Each row of a before or after table is a point. The points were changed in one or more steps. Then noise was added and the rows were shuffled. The steps act on how far a point lies along the listed directions, d1 being the first. Write out the steps. A step turns or swaps two directions, mirrors them in a line or flattens them onto one, adds a multiple of one to another, or multiplies one. Angles are multiples of 10 degrees, from the lower direction toward the higher: turns from -170 to 170, lines from 10 to 170 but not 90. Use the fewest steps. Two steps may share a direction if one is a turn and the other turns, adds or multiplies; they go together, in the order done. Otherwise the lowest direction goes first.
(in the rows, 128 means zero)

Directions:
(1): [129 176]
(2): [ 80 129]
Before (8 x 2):
[[120 194]
 [ 88 117]
 [165 171]
 [117 161]
 [ 87 134]
 [103 112]
 [ 75 101]
 [170 128]]
After, 8 rows:
[[ 68  98]
 [102 106]
 [152  93]
 [ 76 147]
 [113 168]
 [136  87]
 [171  87]
 [153 111]]
Steps: turn d1 and d2 by 110 degrees

Directions:
(1): [ 92 183 145 137]
(2): [132 109 192 141]
(3): [101 117 139  67]
Before, 14 rows:
[[134  98  98 104]
 [176  68 140 141]
 [135  39 147  40]
 [146 105 169 169]
 [130 131  77 140]
 [ 97 119 152  86]
 [144 160  18 144]
 [157  71 174 113]
 [125 118 149 118]
 [142 138 144 144]
 [118 141  80  97]
 [111 119  98 124]
 [134  95 111 117]
 [109 167 133 123]]
After:
[[ 93 163 103 111]
 [155  91  77 100]
 [ 62 209 103  93]
 [100 141 104 138]
 [119 174 111 153]
 [138 112 129 140]
 [119 141  84 134]
 [181  78  97 127]
 [135 117 142 103]
 [150 118 127 182]
 [192 110  41 192]
 [121 151 170 138]
 [145  74 135  97]
 [128 125  90 130]]
Steps: turn d1 and d2 by 60 degrees; multiply d3 by -1

Directions:
(1): [113  89  88  82 150 123 142  73  94]
(2): [ 60 130 150  90 112 109 161 136 174]
(3): [152 156 184  94 145 154 107  75 149]
(4): [133 161  68  87 142 157  96 154 163]
Before, 13 rows:
[[ 88 157 191 169 106 129 112 173 176]
 [145 140 178 145 147 137 123 112 139]
 [ 80 129 203 122 110 108 157 127 156]
 [166 129 201 146 146 148 113  93 139]
 [136 163 220 127 130 122 107 116 155]
 [ 94 169 136 123 105 107 139 212 199]
 [141 162 120  75 174 170  70  90 149]
 [ 89 136 108  98 131 124 130 148 173]
 [131 127  98 117 143 131 116 118 123]
 [119 125 172 146 100 110 130 152 145]
 [ 69 120 159 120 118  94 156 138 150]
 [137 160 177 172 115 131 127 141 147]
 [135 103 105 126 131 122 122 133  85]]
After:
[[ 77 151 180 160  95  94 151 184 174]
 [108 205 174 148  91 114 116 242 229]
 [ 92 171 210 197  89 129 104 201 188]
 [135 126  96 104 147 133 118 110 122]
 [140 156 164 178 121 126 128 149 142]
 [121 136 177 166  91 102 128 172 152]
 [135 166 220 145 119 121 108 129 163]
 [163 115 171 149 147 136 117  89 125]
 [ 84 156 216 167  88 104 147 182 176]
 [127  92  93 111 139 130 128 121  80]
 [ 97 159 144 117 118 129 123 169 200]
 [156 165 135  50 187 186  69  60 145]
 [135 134 166 140 148 134 130 110 134]]
Steps: add -1 times d2 to d1; add 0.5 times d4 to d3

Directions:
(1): [135 127 125 149 209 100  76 135  89 151  75 121 105 114]
(2): [ 74 138  89 174  88 104 122 130 154 166 100 107  93 181]
Before:
[[156 121 169  71  75 173 174 132 146  76 193 154 165 107]
 [142 116 120 128 150 135 128 136 111 122 119 146 128  92]
 [125 145 141 130 140 117 116 121 126 138 106 123 140 128]
 [ 81 126 107 163 110 103 102 130 137 163 101 115 101 169]
 [109 124 125 125  20 167 169 112 174 123 172 122 136 149]
 [144 114 129  99 124 143 153 125 120 118 139 139 146 112]
 [128 132 127 139 158 107  94 114  96 149  79 138 126 116]
 [129 136 123 138 136 118 113 126 145 148 111 114 117 126]
 [122 130 133 127 159 117  85 140 113 141  91 114  89 112]
 [115 124 133 109  76 146 166 136 169 111 154 119 148 154]
 [131 130 126 137 157  92 112 121 121 123 109 138 125 133]
 [153 121 160  90 163 157 149 129  95  97 145 136 149  67]
 [151 133 135 152 194 123  93 118  83 146  89 137 113 102]]
After:
[[ 93 127 111 136   6 161 168 112 181 135 164 114 125 165]
 [138 129 134 133 165 109  94 113  90 139  83 141 130 108]
 [164 130 147 141 204 128  92 116  74 137  94 145 120  87]
 [135 129 129 132 162  95 114 120 118 119 112 142 128 127]
 [104 128 124 118  64 141 166 136 176 117 149 116 141 166]
 [140 125 156  88  63 167 172 134 155  89 188 146 155 122]
 [130 134 126 135 140 117 115 125 144 146 114 115 120 121]
 [129 145 141 129 141 116 116 119 123 137 107 125 142 128]
 [152 119 162  88 164 156 150 126  97  98 145 135 148  67]
 [140 112 129 102 123 141 154 126 121 120 139 135 145 116]
 [ 83 126 107 163 114 105 103 129 137 160 102 119 105 170]
 [133 127 140 120 167 120  85 139 108 134 100 117  95 103]
 [144 114 122 124 151 136 126 135 109 121 121 146 131  86]]
Steps: add -0.3 times d1 to d2
